Every row gives one point. The window is the flat piece filled in between its corners: a triangle in 3 columns, a solid with four corners in 4, and so on. A path goes straight from each point to the next, and from the last back to the first. List the points from which the path goes on through the window.

Window:
[[-0.10 -0.05  0.35]
 [-0.16  0.08 -0.02]
 [ 0.25 -0.27 -0.68]]
Path:
(1): [0.03 0.38 0.25]
(2): [-0.14 -0.24  0.15]
(3): [-0.55  0.00 -0.20]
(4): [ 0.42 -0.27 -0.12]
(5): [ 0.19  0.19 -0.34]
(6): [-0.01 -0.28 -0.49]
(7): [-0.52 -0.01  0.06]
(8): [ 0.24 -0.02 -0.53]
(9): [ 0.04  0.11 -0.38]
(10): [-0.25 -0.45 -0.08]
(11): [-0.30 -0.14  0.43]
(12): [0.02 0.16 0.23]
(13): [0.18 0.09 0.26]
(14): [-0.38 -0.23  0.28]
(15): [-0.03 -0.33 -0.48]
(16): [ 0.44 -0.05 -0.51]
Through the window after points: 1, 13, 15

Window (4 x 4):
[[-0.64 -0.31 -0.29 -0.30]
 [ 0.44  0.21 -0.01  0.16]
 [ 0.41 -0.10  0.06 -0.06]
 [-0.02  0.08  0.06 -0.26]]
Path:
(1): [-0.51 -0.21  0.06 -0.06]
(2): [ 0.06 -0.15  0.25 -0.20]
(3): [-0.05  0.10 -0.47 -0.29]
(4): [ 0.48  0.06 -0.28 -0.02]
(5): [0.06 0.27 0.35 0.24]
(6): [-0.22 -0.08  0.53 -0.19]
(7): [ 0.40  0.28 -0.67  0.22]
(8): [ 0.40 -0.01 -0.13 -0.11]
(9): [0.10 0.10 0.09 0.29]
(10): [0.27 0.21 0.36 0.08]
(11): [ 0.08 -0.12 -0.78 -0.01]
(12): [ 0.22 -0.32 -0.21 -0.71]
(13): [-0.24  0.13  0.16  0.00]
(14): [ 0.42 -0.23  0.61  0.01]
(15): [ 0.33  0.15 -0.32  0.00]
(16): [ 0.15 -0.19 -0.23 -0.41]
Through the window after points: 4, 10, 14

Window (6 x 6):
[[-0.16 -0.08 -0.09  0.19 -0.17  0.57]
 [-0.26  0.42 -0.35 -0.28  0.27  0.34]
 [ 0.00  0.33 -0.31  0.20 -0.23  0.34]
 [-0.21  0.22 -0.33  0.53  0.05  0.12]
 [ 0.28  0.08  0.17  0.22  0.07 -0.59]
 [-0.04 -0.65 -0.07 -0.45 -0.61 -0.22]]
Path:
(1): [-0.10  0.35 -0.07 -0.11 -0.04  0.02]
(2): [-0.41  0.12 -0.07  0.20 -0.51  0.29]
(3): [ 0.01 -0.16 -0.17 -0.06  0.03  0.34]
(4): [ 0.65  0.04 -0.25  0.52  0.20  0.20]
(5): [-0.60  0.05 -0.19  0.14 -0.24  0.20]
(6): [-0.10  0.56  0.04  0.33 -0.05 -0.06]
(7): [-0.11  0.07 -0.47  0.20  0.23  0.32]
(8): [ 0.05 -0.38 -0.35  0.04  0.31  0.02]
Through the window after points: 2, 4, 8

Window (8 x 8):
[[ 0.32 -0.56  0.84 -0.01  0.23 -0.30  0.12  0.13]
 [ 0.43  0.45  0.18 -0.04 -0.29 -0.25  0.54 -0.58]
 [-0.07  0.44  0.36  0.12 -0.32  0.29 -0.01  0.33]
 [-0.10 -0.03 -0.53  0.13  0.34  0.12 -0.13  0.21]
 [ 0.33  0.40 -0.07 -0.40 -0.04  0.30  0.13 -0.18]
 [-0.33 -0.10  0.05 -0.31  0.49 -0.02  0.07  0.43]
 [-0.29  0.02  0.21  0.47 -0.10 -0.53 -0.73 -0.02]
 [-0.15 -0.39 -0.08 -0.15 -0.19  0.20 -0.11  0.27]]
Path:
(1): [-0.23 -0.08 -0.02 -0.04 -0.05  0.02  0.16 -0.12]
(2): [-0.19 -0.03  0.22 -0.14  0.08  0.47  0.30 -0.29]
(3): [ 0.46 -0.26  0.31  0.03 -0.08 -0.68 -0.11  0.36]
(4): [ 0.14  0.05  0.16 -0.28 -0.08 -0.12 -0.37  0.57]
(5): [-0.18 -0.18  0.15  0.17  0.16  0.05 -0.03 -0.18]
(6): [-0.33  0.05  0.19  0.28  0.00 -0.25 -0.56 -0.11]
(7): [ 0.24 -0.03 -0.04  0.27 -0.12 -0.49 -0.15  0.46]
(8): [ 0.39 -0.01 -0.08 -0.04 -0.06 -0.54 -0.07 -0.08]
(9): [-0.19  0.16  0.51  0.27 -0.08 -0.01 -0.02 -0.19]
(10): [-0.18 -0.54  0.31  0.24  0.17  0.09 -0.21 -0.07]
(11): [-0.01  0.17  0.05 -0.27  0.29 -0.37  0.15  0.61]
(12): [ 0.66 -0.14  0.17 -0.09  0.42 -0.37 -0.40  0.47]
Through the window after points: 2, 6, 8

Window, 9 rows:
[[-0.38 -0.35 -0.37 -0.07 -0.03  0.42 -0.45 -0.25 -0.23]
 [-0.06  0.56 -0.34  0.38 -0.47 -0.07  0.46 -0.14  0.24]
 [-0.51  0.36 -0.23 -0.21  0.28  0.16 -0.22 -0.46  0.16]
 [ 0.09 -0.41  0.46 -0.35  0.12  0.50 -0.27 -0.44  0.49]
 [ 0.21  0.18 -0.28  0.42 -0.16 -0.17 -0.09 -0.33  0.06]
 [ 0.38  0.19  0.10 -0.43 -0.06 -0.03 -0.56  0.09 -0.02]
 [-0.07 -0.13 -0.20  0.40 -0.16  0.15 -0.71  0.64 -0.18]
 [-0.11  0.33  0.24  0.14 -0.02 -0.04 -0.02  0.12 -0.24]
 [ 0.08 -0.24 -0.01 -0.01  0.31  0.48  0.06 -0.12  0.17]]
Path:
(1): [ 0.11  0.58 -0.50  0.34 -0.14  0.29 -0.37 -0.13  0.01]
(2): [ 0.05  0.12  0.07 -0.12  0.01  0.67 -0.02 -0.54  0.18]
(3): [-0.03 -0.43  0.28 -0.17  0.03  0.03 -0.35 -0.05  0.35]
(4): [-0.11  0.00  0.13 -0.09  0.01 -0.07 -0.04  0.12  0.00]
(5): [ 0.00  0.33 -0.10  0.40 -0.10  0.43 -0.39 -0.43 -0.26]
(6): [ 0.07  0.08  0.15  0.28  0.15  0.55 -0.30 -0.03  0.00]
(7): [ 0.00 -0.18 -0.22  0.03 -0.14 -0.10 -0.27  0.01  0.12]
(8): [-0.43  0.12 -0.10 -0.19 -0.01 -0.28 -0.09 -0.08  0.35]
(9): [ 0.08  0.48 -0.34  0.42 -0.29  0.32  0.18 -0.21 -0.02]
(10): [-0.03 -0.08 -0.47  0.08 -0.04  0.82 -0.60 -0.18 -0.09]
(11): [-0.48 -0.36 -0.08 -0.12 -0.03 -0.16 -0.18 -0.17 -0.20]
(12): [-0.12 -0.24 -0.27 -0.01  0.11 -0.36 -0.07  0.29  0.19]
(13): [-0.16  0.06 -0.13  0.19 -0.05  0.36 -0.55  0.11 -0.12]
(14): [ 0.47  0.21 -0.08  0.41 -0.38  0.68  0.19 -0.29 -0.39]
(15): [-0.64 -0.17  0.15 -0.62  0.42 -0.21 -0.66  0.05  0.66]
(16): [-0.21 -0.32  0.14 -0.12  0.10 -0.22 -0.02 -0.04 -0.11]
Through the window after points: 2, 4, 6, 8, 10, 12

Window:
[[-0.32 -0.72  0.16  0.56  0.02  0.44  0.01  0.03  0.41]
 [-0.34  0.41 -0.21 -0.34  0.30 -0.32 -0.18  0.65 -0.11]
 [-0.13 -0.33  0.48 -0.47 -0.37 -0.12  0.36 -0.11  0.46]
 [ 0.09 -0.62 -0.42 -0.08  0.22  0.06  0.18 -0.18 -0.05]
 [-0.47 -0.01 -0.37 -0.41  0.03 -0.37  0.61  0.14 -0.06]
 [-0.34  0.14 -0.04  0.13 -0.39  0.08 -0.05  0.19 -0.28]
 [-0.18 -0.11 -0.09 -0.34 -0.45  0.32  0.30  0.04  0.23]
 [ 0.13 -0.26 -0.22  0.16  0.28 -0.21  0.02 -0.09  0.64]
 [-0.07  0.55  0.25  0.05  0.15  0.33 -0.11 -0.07  0.21]]
Path:
(1): [ 0.32  0.01  0.38  0.10  0.31  0.47  0.09  0.08 -0.03]
(2): [-0.57  0.29 -0.43 -0.16 -0.11 -0.27 -0.04 -0.17  0.41]
(3): [-0.92 -0.02  0.21  0.04 -0.32 -0.08 -0.20 -0.05 -0.09]
(4): [ 0.17 -0.20 -0.26 -0.09 -0.07  0.09  0.30  0.27  0.09]
(5): [ 0.20  0.09  0.07 -0.05  0.14  0.29 -0.01  0.69 -0.10]
(6): [-0.68 -0.25 -0.37  0.02 -0.36 -0.27  0.19 -0.62 -0.05]
(7): [-0.41 -0.33  0.15  0.03 -0.03 -0.05 -0.34 -0.02  0.19]
(8): [ 0.16  0.21 -0.28  0.04  0.22  0.16  0.73  0.14  0.09]
(9): [ 0.17  0.42  0.18  0.20  0.32 -0.10  0.38  0.43  0.37]
(10): [-0.48 -0.33 -0.33 -0.36 -0.01 -0.13 -0.16  0.09 -0.03]
(11): [-0.25  0.05  0.01 -0.18 -0.14  0.25 -0.05 -0.14  0.19]
(12): [ 0.04 -0.06  0.09 -0.13 -0.17  0.10  0.54  0.30  0.25]
Through the window after points: 1, 5, 9, 11

Window (11 x 11):
[[-0.04 -0.11 -0.16 -0.57  0.07 -0.23  0.69 -0.63  0.13 -0.11 -0.18]
 [ 0.00 -0.11  0.36 -0.06  0.28  0.35  0.48  0.09 -0.35  0.04 -0.04]
 [ 0.59  0.18 -0.01 -0.19  0.16 -0.01 -0.37  0.10 -0.32 -0.11 -0.13]
 [-0.20 -0.22 -0.28 -0.37 -0.26  0.15  0.39 -0.42 -0.22 -0.38 -0.23]
 [-0.14  0.29 -0.29  0.21  0.01  0.20  0.25 -0.24 -0.40  0.26 -0.01]
 [-0.48  0.54  0.41  0.10  0.14  0.24  0.41  0.47  0.04  0.23  0.00]
 [ 0.54 -0.47 -0.56 -0.63  0.42 -0.02 -0.22  0.50 -0.17  0.02  0.25]
 [-0.46 -0.90  0.62  0.76  0.00 -0.50 -0.30  0.41 -0.15 -0.22  0.18]
 [ 0.33 -0.42 -0.45 -0.13  0.63  0.17  0.16  0.30 -0.06 -0.48  0.23]
 [-0.04 -0.55  0.06  0.08  0.04 -0.08  0.34 -0.02  0.05 -0.14 -0.53]
 [-0.09 -0.27 -0.37 -0.36  0.70  0.15 -0.04  0.09 -0.27 -0.16 -0.05]]
Path:
(1): [ 0.04 -0.30 -0.03 -0.24  0.03  0.44  0.11 -0.25  0.23  0.06 -0.07]
(2): [-0.13 -0.29  0.06 -0.23  0.24  0.50 -0.07  0.08  0.20  0.01  0.01]
(3): [ 0.34  0.27 -0.40 -0.09  0.24 -0.46  0.39  0.10 -0.78 -0.25  0.11]
(4): [ 0.21 -0.08 -0.16 -0.35  0.22 -0.27  0.37  0.07 -0.44 -0.41 -0.25]
(5): [-0.23 -0.29 -0.14 -0.22  0.17  0.27  0.18 -0.49  0.40  0.22  0.13]
(6): [-0.01 -0.22  0.03 -0.06  0.33  0.16 -0.21 -0.08  0.11  0.05  0.01]
(7): [-0.07  0.18 -0.11 -0.15 -0.21 -0.22  0.64  0.07 -0.74 -0.19 -0.32]
(8): [-0.15  0.03  0.01 -0.15  0.31 -0.02  0.33  0.15 -0.27 -0.15 -0.01]
(9): [ 0.15 -0.18 -0.20 -0.12  0.27  0.28  0.03  0.16  0.01 -0.11  0.11]
(10): [ 0.18 -0.33 -0.14 -0.28  0.22  0.24  0.03 -0.15 -0.09 -0.05 -0.07]
(11): [-0.14 -0.30 -0.29 -0.10  0.50 -0.35  0.18  0.53 -0.24 -0.18 -0.11]
(12): [ 0.04 -0.36 -0.24  0.01 -0.03 -0.40  0.43  0.23 -0.29 -0.27 -0.05]
(13): [-0.02 -0.28  0.05 -0.24  0.26  0.12  0.11 -0.21  0.05 -0.03 -0.23]
(14): [ 0.36 -0.07 -0.13 -0.18  0.17  0.42 -0.18 -0.17  0.04  0.04 -0.05]
(15): [-0.08 -0.32 -0.30 -0.19  0.55 -0.40  0.48  0.48 -0.37 -0.45  0.12]
(16): [-0.32 -0.26 -0.01  0.08  0.23 -0.40  0.50  0.16 -0.57 -0.33 -0.10]
Through the window after points: 4, 10, 12, 14

Window (12 x 12):
[[-0.55 -0.58 -0.10  0.21  0.51 -0.09  0.11  0.36  0.19 -0.28  0.04  0.40]
 [-0.11 -0.28  0.12 -0.15  0.22  0.34  0.01 -0.39 -0.13  0.27 -0.11  0.12]
 [-0.19 -0.38 -0.16 -0.15  0.44 -0.11 -0.03  0.19 -0.22  0.72  0.17  0.33]
 [ 0.12  0.34  0.27 -0.14 -0.23  0.17  0.36  0.31  0.35 -0.13 -0.24 -0.19]
 [-0.54 -0.08  0.42  0.73  0.24  0.19 -0.12  0.67  0.16 -0.22 -0.25  0.06]
 [-0.11  0.44  0.17  0.61  0.05  0.31 -0.22 -0.13  0.45  0.51  0.32  0.26]
 [-0.18  0.22 -0.58  0.07  0.18 -0.49 -0.26  0.22 -0.20  0.30 -0.27 -0.72]
 [-0.11  0.10  0.23  0.10 -0.45  0.06 -0.12 -0.11  0.36  0.25 -0.41 -0.13]
 [-0.46  0.12 -0.21 -0.21  0.18  0.35  0.14  0.11  0.35  0.36 -0.50 -0.12]
 [-0.30  0.05 -0.01  0.24 -0.43  0.35 -0.17  0.30  0.02 -0.30 -0.31  0.03]
 [-0.48  0.05  0.41  0.40  0.03  0.01 -0.11  0.87  0.46 -0.23  0.42 -0.43]
 [-0.26 -0.22 -0.23  0.17 -0.05 -0.11  0.28  0.01 -0.24  0.38 -0.02 -0.24]]
Path:
(1): [-0.59  0.13  0.15  0.21 -0.02  0.10 -0.01  0.30  0.09  0.04 -0.09  0.08]
(2): [ 0.33 -0.25  0.18  0.36 -0.08  0.11 -0.20  0.31  0.41  0.01 -0.29 -0.43]
(3): [-0.07 -0.21 -0.27  0.13 -0.09  0.10 -0.25  0.36  0.27  0.18 -0.09 -0.26]
(4): [-0.69  0.24  0.30  0.30  0.27 -0.21  0.44  0.20 -0.17 -0.05 -0.13  0.11]
(5): [-0.47  0.20  0.13  0.24 -0.21 -0.30 -0.31  0.12 -0.01  0.27 -0.32  0.00]
(6): [ 0.17 -0.19  0.05 -0.09 -0.14  0.61  0.31 -0.11  0.61  0.16 -0.23 -0.23]
(7): [ 0.08 -0.39 -0.19  0.08 -0.02 -0.02 -0.06  0.46  0.10  0.33  0.08 -0.28]
(8): [-0.62  0.46  0.06  0.30  0.14 -0.16 -0.09  0.25  0.07 -0.12 -0.12 -0.36]
(9): [-1.01  0.21  0.27  0.02 -0.54 -0.04 -0.06 -0.01  0.00 -0.13  0.22 -0.39]
(10): [-0.02 -0.24 -0.10  0.42  0.39  0.19 -0.07  0.40  0.14  0.24 -0.28  0.13]
(11): [ 0.38 -0.33  0.04  0.26 -0.14  0.19  0.16  0.58  0.34  0.05 -0.25 -0.17]
(12): [-0.96  0.18  0.22 -0.07  0.17  0.12 -0.09 -0.28  0.09  0.29 -0.01  0.24]
(13): [-0.61 -0.19  0.35 -0.19  0.19 -0.12  0.28  0.00 -0.15 -0.10  0.22  0.43]
(14): [-0.20 -0.32 -0.25  0.41  0.22  0.07 -0.08  0.45  0.43 -0.05 -0.26 -0.06]
(15): [ 0.17 -0.43 -0.33  0.22  0.03  0.44  0.18  0.51  0.28  0.44  0.09  0.05]
(16): [-0.38  0.19  0.18  0.16  0.11 -0.10 -0.10  0.19  0.03 -0.07 -0.22 -0.25]
Through the window after points: 1, 5, 7, 13, 15

Window:
[[ 0.27  0.16 -0.12  0.02 -0.33 -0.19 -0.15  0.21  0.33 -0.02  0.60  0.14
  -0.11 -0.18]
 [ 0.60 -0.07  0.37  0.07  0.21 -0.14 -0.08  0.55  0.21  0.32 -0.09  0.57
   0.29  0.16]
 [ 0.29 -0.19 -0.40  0.16 -0.30 -0.15  0.11  0.03 -0.36  0.05 -0.11  0.56
  -0.36 -0.15]
 [ 0.20  0.23  0.32  0.00 -0.13  0.31  0.42  0.44 -0.64  0.02  0.29 -0.27
   0.17  0.67]
 [ 0.11  0.67 -0.18 -0.28 -0.29 -0.36 -0.01  0.19  0.18  0.05 -0.09 -0.53
  -0.55  0.12]
 [ 0.13  0.30  0.33 -0.09  0.08  0.27  0.26 -0.22  0.05  0.25 -0.02 -0.02
   0.27  0.27]
 [-0.33 -0.27  0.09 -0.65 -0.21 -0.32  0.12 -0.44  0.36 -0.34  0.22 -0.53
   0.42 -0.17]
 [ 0.32 -0.11  0.25 -0.32  0.04  0.08  0.37 -0.36 -0.27 -0.10  0.11 -0.10
  -0.25  0.60]
 [-0.09  0.09  0.39 -0.30  0.39 -0.16 -0.72 -0.13 -0.48  0.67 -0.01 -0.60
  -0.41  0.11]
 [ 0.03 -0.32  0.03  0.15  0.38 -0.01 -0.09  0.32  0.00 -0.06  0.19 -0.09
  -0.21  0.31]
 [ 0.36 -0.14  0.26  0.29 -0.14 -0.10  0.27  0.16  0.03  0.03  0.28 -0.08
  -0.48 -0.08]
 [-0.07  0.23  0.29 -0.15 -0.22  0.01  0.21  0.63  0.37  0.23  0.04  0.54
  -0.26  0.19]
 [ 0.03 -0.25  0.03 -0.33  0.56 -0.18  0.25  0.49  0.14 -0.35  0.29  0.14
  -0.15 -0.19]
 [ 0.23  0.17 -0.20 -0.02  0.13 -0.81  0.18  0.05  0.31  0.23  0.24  0.01
  -0.14  0.02]]
Path:
(1): [ 0.80 -0.02 -0.32 -0.17  0.26  0.26  0.21  0.44 -0.09  0.12  0.60 -0.29
 -0.32  0.07]
(2): [-0.70  0.09  0.78 -0.13 -0.17 -0.56 -0.24 -0.12  0.17  0.11 -0.41  0.44
  0.01  0.17]
(3): [ 0.21  0.25  0.19  0.21 -0.14 -0.18  0.06 -0.13 -0.02 -0.04 -0.11  0.20
 -0.10  0.24]
(4): [ 0.10 -0.14 -0.02 -0.57  0.14  0.05  0.23  0.22 -0.08  0.06  0.32 -0.18
 -0.06  0.18]
(5): [ 0.23 -0.20 -0.15 -0.64  0.09 -0.01  0.18  0.33 -0.12  0.19  0.32  0.16
 -0.22  0.03]
(6): [ 0.06  0.23  0.33  0.68 -0.10 -0.34 -0.03  0.09  0.10 -0.29 -0.02 -0.14
 -0.12  0.11]
(7): [ 0.00  0.16  0.13  0.14 -0.01 -0.17  0.01 -0.26 -0.21 -0.38 -0.16 -0.28
 -0.06  0.11]
(8): [ 0.47 -0.09  0.16 -0.39  0.12  0.11  0.16  0.58 -0.04  0.83  0.53  0.13
 -0.03  0.25]
Through the window after points: 1

Window:
[[ 0.39  0.02 -0.09 -0.30 -0.10 -0.44  0.05 -0.06  0.03  0.78 -0.51  0.12
  -0.27 -0.02]
 [-0.25 -0.26  0.34 -0.07 -0.15 -0.38 -0.11 -0.27  0.28  0.09  0.04  0.28
  -0.39  0.27]
 [ 0.29  0.15 -0.29 -0.35  0.51 -0.21 -0.01 -0.12 -0.16  0.70  0.21 -0.25
   0.44 -0.06]
 [ 0.13 -0.59 -0.49 -0.27  0.38 -0.20  0.32  0.16 -0.04  0.03  0.29  0.05
   0.18  0.61]
 [ 0.06 -0.08 -0.24 -0.08 -0.38  0.37  0.47  0.13 -0.20 -0.15  0.41  0.22
   0.73  0.14]
 [ 0.77  0.35  0.76 -0.06  0.33 -0.16 -0.15 -0.01  0.37  0.05 -0.10  0.28
   0.19 -0.06]
 [ 0.69  0.12 -0.30 -0.32 -0.15 -0.32 -0.13  0.10 -0.06 -0.08  0.58  0.00
  -0.36  0.25]
 [-0.08  0.06  0.23  0.27  0.26  0.39  0.10  0.14 -0.12 -0.10 -0.18 -0.05
   0.13  0.58]
 [-0.07 -0.07 -0.18 -0.66  0.62  0.61  0.21 -0.32  0.04  0.34 -0.36  0.02
   0.02  0.38]
 [-0.12 -0.51  0.18 -0.30 -0.14  0.08 -0.01  0.13 -0.66 -0.09  0.01  0.31
  -0.22  0.23]
 [-0.30 -0.41  0.11 -0.57  0.28 -0.67  0.50  0.21  0.22  0.06  0.01 -0.74
  -0.04  0.62]
 [ 0.47 -0.38 -0.11  0.03 -0.11  0.24  0.14 -0.12 -0.04  0.16  0.25 -0.11
   0.04 -0.11]
 [ 0.28 -0.03 -0.37 -0.33  0.33 -0.60  0.01 -0.23  0.10 -0.09 -0.23 -0.19
  -0.17 -0.03]
 [-0.97 -0.70  0.15 -0.06 -0.23  0.62 -0.09  0.77  0.19 -0.34 -0.33 -0.05
   0.23  0.52]]
Path:
(1): [ 0.10 -0.13 -0.06 -0.36  0.11 -0.13  0.17 -0.10 -0.07  0.12 -0.14 -0.16
  0.24  0.46]
(2): [-0.11 -0.42  0.05 -0.24  0.12 -0.24  0.39  0.34  0.23  0.12  0.32 -0.30
 -0.27  0.01]
(3): [ 0.01 -0.39  0.11 -0.22  0.28  0.07  0.30  0.36 -0.31  0.16  0.11  0.19
 -0.17 -0.12]
(4): [-0.02 -0.25  0.10 -0.26 -0.27 -0.12 -0.21 -0.23 -0.22 -0.13 -0.06  0.14
 -0.03  0.55]
(5): [ 0.26 -0.03  0.05 -0.35 -0.12  0.05 -0.14 -0.27 -0.28  0.15 -0.09  0.03
  0.10  0.61]
(6): [ 0.23 -0.11 -0.11  0.09  0.41 -0.43  0.43  0.25  0.37  0.12  0.39 -0.01
 -0.22 -0.36]
(7): [ 0.10 -0.07 -0.01 -0.14  0.05 -0.04  0.20  0.13 -0.02  0.18  0.22  0.20
 -0.08  0.09]
(8): [ 0.30 -0.25  0.31 -0.35  0.24 -0.11 -0.12 -0.11 -0.01 -0.11 -0.37 -0.29
  0.13  0.42]
(9): [ 0.14 -0.30  0.20 -0.45 -0.01 -0.21 -0.10 -0.42 -0.13 -0.14 -0.18 -0.26
  0.51  0.70]
(10): [-0.37 -0.22 -0.17 -0.29  0.39 -0.32  0.58  0.64  0.33  0.39  0.10 -0.34
 -0.50  0.05]
(11): [-0.15 -0.18  0.10 -0.05 -0.02  0.04  0.23  0.22 -0.06  0.00  0.14  0.30
 -0.05  0.05]
(12): [ 0.12 -0.21  0.07 -0.23 -0.08  0.04 -0.05 -0.02  0.07  0.00 -0.02 -0.03
  0.18  0.35]
Through the window after points: 1, 3, 7, 9, 11

Window:
[[-0.26  0.05 -0.03  0.12  0.07  0.01  0.65 -0.28  0.00 -0.12 -0.25  0.05
  -0.43  0.07]
 [-0.09  0.03  0.17  0.60  0.10 -0.28  0.32 -0.22  0.03 -0.09 -0.16 -0.33
   0.20  0.17]
 [ 0.51  0.04 -0.24  0.06 -0.04  0.21  0.06 -0.11 -0.15 -0.05 -0.02  0.05
   0.26  0.02]
 [ 0.39  0.23 -0.24  0.53 -0.28 -0.42 -0.02  0.26  0.02  0.29  0.18  0.04
  -0.28 -0.21]
 [-0.04 -0.34 -0.28  0.02  0.19 -0.16 -0.41  0.14 -0.48  0.08 -0.52  0.01
  -0.09  0.02]
 [-0.01 -0.07 -0.22  0.06 -0.36 -0.24  0.49 -0.03 -0.06 -0.06 -0.38  0.82
  -0.16 -0.83]
 [ 0.01 -0.31  0.05  0.29  0.31 -0.45  0.57 -0.09  0.08 -0.01  0.05  0.17
  -0.18  0.21]
 [ 0.28  0.02  0.42  0.35  0.13  0.11 -0.03 -0.42  0.46  0.15 -0.30  0.18
  -0.16  0.09]
 [ 0.01  0.09  0.07  0.01  0.36  0.03  0.21 -0.54 -0.39 -0.23  0.04  0.26
  -0.06 -0.28]
 [-0.45 -0.24  0.21  0.08  0.31  0.07  0.00  0.91 -0.47  0.18  0.09 -0.15
   0.20 -0.03]
 [-0.25  0.13 -0.32 -0.15  0.41 -0.46  0.12  0.40  0.19  0.49 -0.39  0.23
   0.01 -0.21]
 [ 0.00  0.09  0.39 -0.75 -0.07 -0.21  0.07 -0.17 -0.36 -0.30  0.13 -0.47
   0.36  0.15]
 [-0.31  0.50 -0.06 -0.85 -0.53 -0.45 -0.21 -0.05  0.66 -0.49  0.67 -0.11
   0.53  0.03]
 [ 0.07 -0.38 -0.33  0.22  0.15 -0.32  0.20  0.00  0.05  0.11 -0.08 -0.47
  -0.21 -0.33]]
Path:
(1): [-0.44 -0.11  0.32  0.26  0.10 -0.06  0.33 -0.06 -0.48  0.71 -0.16 -0.02
  0.05  0.22]
(2): [-0.20 -0.21 -0.03 -0.27  0.26  0.05  0.01 -0.23 -0.75  0.56  0.07 -0.05
  0.24  0.07]
(3): [ 0.12  0.15  0.10  0.07  0.04 -0.24  0.12  0.00  0.44 -0.14 -0.22  0.09
 -0.07 -0.09]
(4): [ 0.62 -0.14  0.20  0.26 -0.16 -0.24  0.67  0.31  0.44 -0.62 -0.10 -0.09
 -0.50  0.11]
(5): [-0.73  0.03 -0.32  0.01  0.23 -0.16 -0.37 -0.08 -0.59  0.73 -0.09  0.14
  0.52 -0.46]
(6): [-0.21 -0.25 -0.36  0.09 -0.06 -0.34  0.25 -0.11 -0.30  0.25  0.08 -0.05
  0.33  0.10]
(7): [ 0.21  0.08 -0.08 -0.07  0.18 -0.08 -0.03  0.17 -0.01 -0.13 -0.25 -0.01
 -0.20 -0.27]
(8): [ 0.24  0.23  0.27  0.20  0.25 -0.05 -0.31  0.38 -0.16 -0.47 -0.08 -0.20
 -0.27 -0.20]
(9): [-0.28 -0.44 -0.38 -0.39 -0.29 -0.35  0.54 -0.48 -0.14  0.48 -0.24  0.25
  0.34 -0.07]
(10): [-0.16  0.07 -0.26 -0.08 -0.21 -0.35  0.07 -0.43 -0.16  0.50  0.23  0.04
  0.21 -0.17]
(11): [ 0.03  0.08  0.10 -0.09  0.00 -0.15  0.01  0.23  0.34 -0.37  0.05 -0.08
  0.04  0.02]
(12): [ 0.01 -0.10 -0.29 -0.18  0.19 -0.50  0.00 -0.18  0.03 -0.89 -0.64  0.11
 -0.12 -0.39]
(13): [ 0.08  0.10  0.04  0.13 -0.22  0.13  0.18  0.26 -0.05  0.94  0.63 -0.11
  0.07  0.16]
(14): [-0.15 -0.26 -0.23  0.29 -0.05 -0.22  0.31 -0.20 -0.03  0.63 -0.01 -0.02
  0.25  0.04]
(15): [ 0.09  0.05 -0.01  0.09  0.28 -0.23  0.15  0.13 -0.10 -0.04 -0.26  0.02
 -0.18 -0.16]
(16): [ 0.31 -0.20 -0.46  0.02  0.10 -0.28  0.02  0.30  0.28 -0.56  0.02 -0.21
 -0.07 -0.53]
Through the window after points: 2, 4, 8, 10, 16
